Each row is a point. The points of each table are mixes of a few directions, plus a little noise. How many directions does each table use, and how many do they share? Where both have some left over, give the other angles between the two spaces (their principal angles), to ten degrees, smallest first.
In the rows, 128 means zero.

First (7 x 2):
[[106 153]
 [147 106]
 [142 111]
 [138 116]
 [122 135]
 [ 83 180]
 [158  94]]
Second (4 x 2):
[[118 119]
 [144 142]
 [162 158]
 [ 88  93]]
Directions: first 1, second 1, shared 0; angles 90

First:
[[130 163 103 162]
 [182 151  78 134]
 [123 120 104 112]
 [106 104 145 106]
 [139 101 180 109]
 [130 146 155 158]
 [ 93 116  98 109]
 [120 123 162 134]]
Second, 5 rows:
[[113 103 126  99]
 [142 150 129 154]
 [ 98  79 125  72]
 [149 163 130 168]
 [138 145 129 148]]
Directions: first 3, second 1, shared 1

First (10 x 8):
[[ 68 172 103  93 119 128 131 134]
 [ 78 164 108  99 121 128 130 133]
 [183  88 151 160 136 128 125 122]
 [171  96 146 153 134 128 126 123]
 [ 54 182  97  85 117 128 132 136]
 [104 145 118 114 124 128 129 131]
 [180  90 149 158 136 128 126 123]
 [113 139 122 119 126 128 129 130]
 [122 132 126 124 127 128 128 128]
 [206  71 160 174 139 128 124 120]]
Second:
[[163 144 165  68 150 132  87 107]
 [114 111 154 168 102 154 169 173]
 [153 151 103 169 151 139 169 108]
 [139 133 121 129 147 136 124 112]
 [106 111  96 174 131 142 146 133]
 [108 125 135 109  94  96 124 144]
 [113 121 124  78 121  97  78 117]]
Directions: first 1, second 4, shared 0; angles 60

First, 10 rows:
[[126 106 117 107  82 135 110 113 124 108 120]
 [108 170 113 103  87 138 163 110 145 133 140]
 [142 122 147 161 194 115 122 152 121 142 127]
 [126 129 125 123 118 130 128 124 129 126 128]
 [116 113 103  83  34 145 116  96 130  98 122]
 [141 132 149 166 206 114 131 156 124 149 130]
 [123 133 123 119 110 132 132 121 131 125 129]
 [105 172 109  97  74 140 165 106 147 131 141]
 [131 132 135 140 154 124 131 137 128 136 130]
 [162  72 159 180 222 107  81 165 102 131 112]]
Second:
[[127 167  66 172 136 126 135 112 115 140 145]
 [124 121  94 154 152 134 107 141 106  92 133]
 [138 140 174  87 131 109 156 139 140 148 125]
 [127 134 133 128 106 131 136 110 142 155 127]
 [122 156  97 171 146 133 137 118 130 150 140]
 [134 116 233  61 112 117 160 135 170 172 111]
 [133 139 138 123 159 117 138 147 122 122 132]
 [124  91 122 112  55 146 102  95 136 125 114]
 [133  88  99 104  95 130  88 130  98  65 119]
 [119 127 123 167 186 137 120 153 121 111 135]]
Directions: first 2, second 4, shared 1; angles 40

First (11 x 14):
[[105  72 168 214 134  82 140  99 161 113  60 146 177 134]
 [156 151 118 123 142 144 140 140 129 116 161 137 118 115]
 [154 120 161 198 156 109 156 117 158 103 110 152 151 103]
 [150 187 114 101 109 173  95 155 103 150 167  82 119 129]
 [129 164 119  98 103 156  93 144 104 155 143  85 121 136]
 [110  89 110  88 146 103 162 113 133 112 129 176  99 127]
 [105 126 165 162 101 116  94 116 124 157  72  85 155 134]
 [129 130 129 149 123 133 119 133 131 127 128 119 145 136]
 [121 111 135  99 142 104 151 110 128 128 113 154  99 108]
 [138 149  84  89 123 163 121 154 115 123 185 125 116 146]
 [111 110 103  87 128 125 136 128 122 125 141 146 110 140]]
Second:
[[133 114 137 130 133 135 106 131 137 133 128 127 131 122]
 [112 172 107 133 110 108 186 119 103 117 122 123 126 147]
 [130 117 101  75 146 128 151 129 126 115 159 164  92 121]
 [143  82 128  88 155 145  93 137 149 129 154 156 106 107]
 [111 179 125 167  99 108 171 118 104 125 102 100 149 151]
 [111 175 106 133 109 107 190 118 101 116 121 123 126 148]
 [136 103 117  89 147 136 122 132 136 124 152 155 104 116]
 [140  95 153 138 137 145  73 135 149 141 125 122 140 114]
 [121 147 114 122 123 119 159 124 116 120 130 132 121 136]
 [130 122 118 106 136 129 135 129 128 123 141 143 113 125]
 [140 104 203 226 111 149  20 136 159 165  74  62 201 120]]
Directions: first 4, second 2, shared 1; angles 90

First:
[[131 141 100 114 132 169 154 100 145 167 131 143 160 115 137 112 143 141
  109 138]
 [150 142 106 154 121 108 120 225 135 101 148 128 106 150 156  85 107  65
  153 114]
 [135 120 134 113 127 100 126 169 116 121 122 138 151 139 118 126 109  77
  136  97]
 [131 132  86 133 124 187 133  69 162 146 116  95  98  78 146 107 209 198
   82 139]
 [154 136  87 173  83  96 116 152 112 145  71 121  76 174  95 161 152 151
  109 137]
 [122 132 137 112 135 138 149 110 131 148 136 143 151 130 133 135 108 135
  142 141]
 [129 126 143 117 128 105 137 154 120 130 129 140 141 146 126 137  96 102
  155 122]
 [105 121 146 149 147 151  88  70 117  95 150 120 122 106 113 127 150 159
   86 143]
 [ 82 107 212 144 166 112  69  75  91  55 175 127 130 121 103 151  92 137
  124 145]
 [135 120 130  87 126 120 159 142 138 150 113 127 150 117 138 130 123 111
  151 103]
 [136 130 125 113 120 122 158 142 140 149 118 126 123 132 144 135 118 133
  160 129]]
Second, 9 rows:
[[ 93 114 187 159 155 115  66  87  92  63 165 128 120 131  99 146 105 137
  110 147]
 [123 126 136 132 132 126 120 122 123 120 133 128 127 129 125 131 125 130
  126 131]
 [125 127 133 131 130 127 123 124 125 122 131 128 128 129 126 129 126 128
  127 129]
 [171 145  55  90  96 144 203 178 172 208  83 128 138 125 163 107 155 117
  151 105]
 [161 140  74 100 104 140 184 165 161 188  94 128 135 126 154 111 149 120
  145 110]
 [116 123 150 139 138 123 105 113 115 104 142 128 124 128 117 134 120 131
  121 135]
 [ 90 113 192 162 156 114  61  84  89  58 168 128 119 131  97 147 103 137
  108 149]
 [115 123 151 140 138 123 105 112 114 103 143 128 125 129 117 134 120 132
  121 135]
 [160 140  74  99 104 140 184 165 161 187  95 128 135 126 154 113 148 120
  145 111]]
Directions: first 6, second 1, shared 1

First (11 x 32):
[[117 132 135 114 145 149 140 113  77 143 139 111 135 146 122 126 148 121
  145 133 139 137 139 127 117 127 111 133 140 100 121 150]
 [111 107 103  80 122 111 119 127 146 120 111 120 105 159 112 104 163 116
  122 105 102 132  75  92 140 123 139 135  95  95 122 124]
 [144 128 152 121 114 146 122 125 143 120 139 117 112 155 159 155 150 131
  143 146 174  96 160 135 166 138  99 143 128 130 146 110]
 [122 131 108 156 139 112 137 137 120 134 121 147 150  85 102 109  87 132
  113 116  88 154 112 131  89 118 160 110 138 146 114 144]
 [151 151 127 214 113  81 106 157 201 113 108 186 149  39 141 133  38 152
   74 127  87 141 129 166 106 131 168  95 136 210 130  93]
 [133 123 140 121 138 170 157 119  81 138 156 103 136 146 123 143 140 127
  170 144 172 109 170 131 130 125 108 142 154 119 133 156]
 [ 89 119  90  86 148  99 123 119 101 138 102 127 129 139  87  76 152 110
  105  92  58 179  51  92  92 116 154 118 102  76  99 147]
 [152 114 142 127 110 157 140 134 150 116 147 116 113 146 145 159 133 134
  161 147 185  79 168 131 168 132 112 147 135 150 150 121]
 [100 175 170  98 145 109  72  92  90 144 108 118 119 174 182 130 199 111
   84 136 120 174 117 144 135 153  69 124 107  58 120  97]
 [142 118 117 146 112 116 128 145 174 114 122 144 124 105 126 130  99 137
  122 123 121 113 123 128 137 125 151 125 123 163 135 116]
 [148 110 123 146 124 159 165 139 124 125 153 122 136 113 109 143  99 137
  167 139 160  95 163 130 128 118 140 137 153 162 137 152]]
Second (11 x 32):
[[138 113 143  96 143 131 119 127 109 110 138 122 123 136 137  96 124 134
  106 147 131 121 116 111 130 155 115 143 103 113 110 132]
 [133  96 123  95 135 125 136 123  94  99 135 121 130 125 128  76 118 134
  118 139 110 141  97  99 124 141 118 147 110  96  99 161]
 [151 111 150 119 132 129 126 127 101  96 143 128 131 115 156  96 101 145
  108 160 138 126 132 123 134 157 102 147 117 124 108 144]
 [137 139 127  86 168 123 113 138  68 161 143 100  80 165 110 118 110 118
   85 127 176  92 135 126 126 158 132 130 106 173 122 133]
 [ 87 140 118 170  86 186 162 115 236 153 116 140 178 145  99 222 225 110
  249  98 110 127 156 136 133  54 150 112 176  75 186  89]
 [149 113 122 122 138 121 146 129  55 120 146 111 113 117 131 100  83 136
  116 141 156 124 138 129 128 141 115 141 136 155 107 177]
 [135 119 135 102 143 130 124 129 104 123 137 119 117 139 129 106 123 129
  111 139 138 119 122 117 128 147 121 139 111 125 116 134]
 [129 145 153 157 113 113  96 129 192 111 111 159 146 106 162 138 131 137
  105 137 100 141 124 144 131 137 123 117 118 122 135  81]
 [ 95 150  89 129 130 112 124 132 150 173 104 127 112 147  84 155 155 103
  133  79 108 136 105 130 115  95 169 101 131 140 145 111]
 [104 142  93 183  95 141 166 124 158 158 117 132 148 117  99 192 151 116
  203  91 123 142 152 151 125  63 153 106 186 136 162 137]
 [149 139 154 150 124  98  96 133 140 103 121 150 129  96 172 111  89 146
   75 150 118 139 127 146 133 157 112 125 114 149 115 109]]
Directions: first 4, second 5, shared 2; angles 40, 80

First:
[[150 132 125 118 134 102 138  85 112  96  92 112  86 111  90 173 121 103
  146 147 121 171 185 119 107 112 130 121 165  86 122  98]
 [125 133 165 161 147 124 143 143 144 153 154 124 161 101 121  89 128 145
   92 133 118 134 125 102 176  85 107 126 119 132 151 124]
 [115 162 127 151 180 132 162 205 109 129 159 144 163 164 142 118 114 163
  135  65  98 118  97 135 149 142 134 126 134 115 120 123]
 [129 147  80 130 107 156 105 199 115 186 114 110 152 173 122 105 134  82
  118  91 108 104  89 119  92 114 110 118 137 132 136 151]
 [147 122 145 120  82 107 118  73 127 128 116 132 105  71 136 127 137 111
  125 174 145 148 173 121 131 107 109 138 100 152 131 150]
 [149 164  87 109  67 122 118 153  84 142 117 156 114 122 178 134 134  96
  160 110 129 121 145 149  87 150 106 145  89 166 107 188]
 [138  96  91 125 149 151 112 106 159  97 123 107 108 156  94 165 130  98
  114 162 151 112 121 118  96 131 125 121 178  65 151  76]
 [119 116 194 130 135  97 146  70 136 109 132 136 120  75 128 120 124 173
  129 152 131 160 160 128 177 119 146 131 106 152 119 126]
 [106 117 105 109 134 151 121 145 129 101 149 156 130 173 172 140 128 160
  154 104 146  86  82 169 113 201 158 139 112 146 107 139]
 [102  91 162 128 146 138 116 100 163 138 123 104 139 134  97 108 130 149
  106 143 131 126 102 119 153 118 155 114 140 133 136 106]]
Second, 9 rows:
[[104 108 146 100 153 113 110 165 125 131 150 113 113 116 148 134 134 113
  125 122  90 131 101 115 137 132 128 110 124 122 130 142]
 [120 135 122 118 139 123 145 137 109 140 128 116 123 138 135 134 143 129
  101 125 127 151  93 125 143 119 144 138 127 133 135 132]
 [167 122 131 136 147 138 137 109 127 123  81 120 120 135 136 108 126 124
   83 131 116 131 105 132 154 119 127 113 159 106 110 128]
 [109 113 112 118 142 127 129 136 105 123 118 104 106 148 161 142 165 161
  128 126 149 146  90 143 146  87 118 162 144 133 145 109]
 [ 87 139 137 148 143 145 127 155 174 157 149 133 196  98  74 157 115  96
  152 117 126 135 172  73  93 160 158  79  96 137 143 119]
 [182 126 126 139 109 132 126  87 126 105  93 141 104 138 140  94 113 140
  118 139 134 106 139 161 139 121 102 137 154 112 105 128]
 [132 137 127 138 121 138 112 166 141  99 117 101 118 111 150  99 119  93
   85 131 115 142  90 127 151 152 143 155 177 112 145 101]
 [147 150 105  96  79  90 163  71  53 135 162 161  78 176 144 133 141 183
  148 140 162 122 126 187 125  99 114 190  85 163 115 173]
 [103 122 144 157 120 146 104 126 194 140 153 164 194  90  65 151  95 111
  213 123 135  90 236  90  64 163 117  67  85 135 125 119]]
Directions: first 6, second 6, shared 0; angles 40, 60, 70, 80, 90, 90
